Every row gives one point. Examples show where two turns around zero, p and q, send a point. Write where each new point lands after one turn and then the other. Backwards means that the second turn is done in reverse. Each puzzle has new turns, and all numbers are rounded.

Turn p:
[-51  41 -23] => [-22  65  13]
[ -3  20 -33] => [  1  32 -22]
[-17  19 -13] => [-6 28  1]
[ 38 -21  42] => [ 28 -52  14]
[ 8 -3  2] => [ 5 -7 -3]
[ 24 -57  26] => [ -8 -67  -2]
Turn q:
[ 43 -55 -16] => [ 48 -45 -28]
[ 32 -22  14] => [ 29 -27  10]
[-31   1   7] => [-32  -1   0]
[-16  48  18] => [-22  36  33]
[-28  28 -23] => [-24  37 -14]
Where do these land?
q, then p: [ 48 -17   7] => [ 26 -40 -18]
p, then q backwards: [-28   1  16] => [-11  18  25]
p, then q: [-24 -42   4] => [-40 -22 -16]
q, then p backwards: [  3  58 -27] => [-24  54 -25]

Turn p:
[ -9  47   7 -21  -2  19] => [ 13  38 -24 -30  -1   5]
[-14 -12  -2  33  -5 -24] => [-19  -4  15  23 -10 -28]
[  4 -15  17   8 -25   4] => [  5  -2  17  11 -26  10]
[ 45  34 -33 -28  35  38] => [ 38  -4 -60 -11  45  23]
[ 17  13   7 -35  -5  14] => [ 26   2  -7 -27   2  22]
[-13 -22  20  43 -23 -42] => [-13  -3  44  31 -28 -36]
[-25  -8 -10  21  -2  26] => [-31   8 -17  18 -13  11]
[  2  11 -28 -36  -5   3] => [  5 -17 -25 -36   2   2]
[ -7 -48  23  15  31 -39] => [-24 -19  57  22  28 -10]
Turn q:
[ 30  -5 -13 -10 -15  11] => [ 35  -9  -6  -6 -11  -5]
[ -9  26  -2  23 -10 -59] => [-36  25 -18  15 -11 -48]
[-23  21 -20 -13 -10  10] => [ -5  21  -7  -1 -27  23]
[ -5 -16  10  32  31  13] => [ -7 -10   8  26  39  12]
[-15  29  24  -5  -3   2] => [-14  27  26  -9  -5   0]
[  1 -17   8  41 -21  -7] => [ -6 -22  12  37  -4 -21]
[ 22 -17   5  29  28  15] => [ 18 -12   3  22  41   0]
[ -1 -23 -12 -97   0  15] => [ 16 -21 -19 -85 -22  40]
Where do these land?
p, then q: [-18  28  15   6  46  29] => [-2 56 -9  8 18 27]
p, then q: [ 23 -34  -7  -6 -31   0] => [ 16 -46  16   7  -9  -4]
q, then p backwards: [-9 51 -9 34 26 22] => [-1 20 43 34 28 29]
p, then q: [-18  -8   2   6 -31 -24] => [-20 -14  14  -9 -26 -21]
p, then q backwards: [ -7 -33  -9  25 -25 -11] => [-19 -18   4  21 -37  -6]
p, then q backwards: [ -9 -21 -25 -15 -37  -3] => [-14 -29  -6 -23 -32 -11]
p, then q: [ 35  -8  44 -49  -4  -2] => [ 46  -8  37 -39  24   1]
q, then p backwards: [ 30  11  15 -26  21 -14] => [ -1  33  -1 -28  15 -20]
q, then p: [-26  14 -26  26  35   4] => [-22  25 -41  22  11  -7]
